Rows are points. Each copy is the shape, with its points in the same order, stretched, turned, moved and blurred by noise. Is it also mirrored, or only turned?

Shape:
[[ 0.16 -0.03  0.12]
 [-0.09  0.51 -0.41]
 [-0.76  0.03 -0.16]
 [-0.70 -0.51  0.76]
 [ 0.46 -0.23 -0.54]
 [-0.20 -0.09 -0.09]
 [ 0.19 -0.26  0.11]]
Copy 1 (7 x 3):
[[ 0.08 -0.09  0.23]
 [ 0.01  0.55 -0.20]
 [-0.78  0.21 -0.09]
 [-0.93 -0.52  0.68]
 [ 0.43 -0.29 -0.37]
 [-0.26 -0.06 -0.04]
 [ 0.12 -0.34  0.18]]
Copy 1 is: only turned
Copy 2:
[[ 0.21  0.07  0.14]
 [ 0.08 -0.62 -0.19]
 [-0.68 -0.20 -0.08]
 [-0.72  0.59  0.65]
 [ 0.41  0.10 -0.55]
 [-0.16 -0.01 -0.07]
 [ 0.21  0.28  0.06]]
Copy 2 is: mirrored
Copy 3 (7 x 3):
[[ 0.02 -0.12  0.12]
 [-0.20  0.49 -0.39]
 [-0.87  0.08 -0.02]
 [-0.70 -0.50  0.85]
 [ 0.13 -0.32 -0.65]
 [-0.39 -0.06 -0.08]
 [ 0.08 -0.38  0.05]]
Copy 3 is: only turned
Copy 4 (7 x 3):
[[ 0.22  0.21 -0.25]
 [ 0.65  0.40  0.45]
 [-0.04 -0.15  0.63]
 [-1.00 -0.29 -0.03]
 [ 0.87 -0.12 -0.58]
 [ 0.18 -0.09  0.03]
 [ 0.20  0.06 -0.36]]
Copy 4 is: mirrored

Shape, 11 rows:
[[ 0.74 -0.01  0.37  0.21 -0.41  0.57]
 [ 0.07 -0.03  0.51 -0.05 -0.54  0.71]
 [ 0.19  0.40  0.20  0.27  0.07  0.06]
 [ 0.13  0.67  0.68  0.00  0.30 -0.22]
 [ 0.36 -0.27  0.22 -0.05 -0.27  0.16]
 [ 0.21  0.23  0.62  0.01  0.43  0.11]
 [ 0.32 -0.06  0.38 -0.36 -0.12  0.35]
 [-0.60 -0.15 -0.48 -0.50 -0.33 -0.41]
 [-0.11  0.51  0.39 -0.54 -0.21 -0.64]
 [-0.32  0.49 -0.50 -0.81  0.09 -0.59]
 [ 0.38 -0.27  0.50  0.16 -0.23  0.22]]
Copy 1, 11 rows:
[[ 0.72 -0.50  0.61  0.04 -0.47  0.66]
 [ 0.15 -0.11  0.76 -0.21 -0.02  0.73]
 [ 0.41  0.05  0.05  0.18 -0.36  0.17]
 [ 0.56  0.65  0.32  0.40  0.06 -0.23]
 [ 0.37 -0.55  0.34 -0.05 -0.18  0.18]
 [ 0.56  0.11  0.30  0.58  0.14  0.14]
 [ 0.41 -0.33  0.41  0.01  0.19  0.32]
 [-0.70 -0.27 -0.19 -0.58  0.26 -0.31]
 [ 0.20  0.39  0.37 -0.37  0.35 -0.65]
 [-0.13  0.23 -0.51 -0.77  0.58 -0.55]
 [ 0.47 -0.49  0.55  0.25 -0.18  0.30]]
Copy 1 is: only turned
Copy 2:
[[ 0.77 -0.37 -0.16  0.12 -0.91  0.20]
 [ 0.42 -0.34  0.37  0.08 -0.88  0.31]
 [ 0.19 -0.17 -0.39 -0.10 -0.05  0.46]
 [ 0.34 -0.07 -0.27 -0.64  0.27  0.74]
 [ 0.30 -0.14 -0.01  0.00 -0.47 -0.24]
 [ 0.53 -0.06 -0.10 -0.21  0.27  0.54]
 [ 0.56  0.08  0.15 -0.01 -0.44  0.18]
 [-0.76  0.47  0.01 -0.14 -0.17 -0.56]
 [-0.09  0.40 -0.17 -0.96 -0.12  0.09]
 [-0.53  0.97 -0.35 -0.40  0.13  0.02]
 [ 0.48 -0.39  0.01 -0.10 -0.44 -0.07]]
Copy 2 is: mirrored
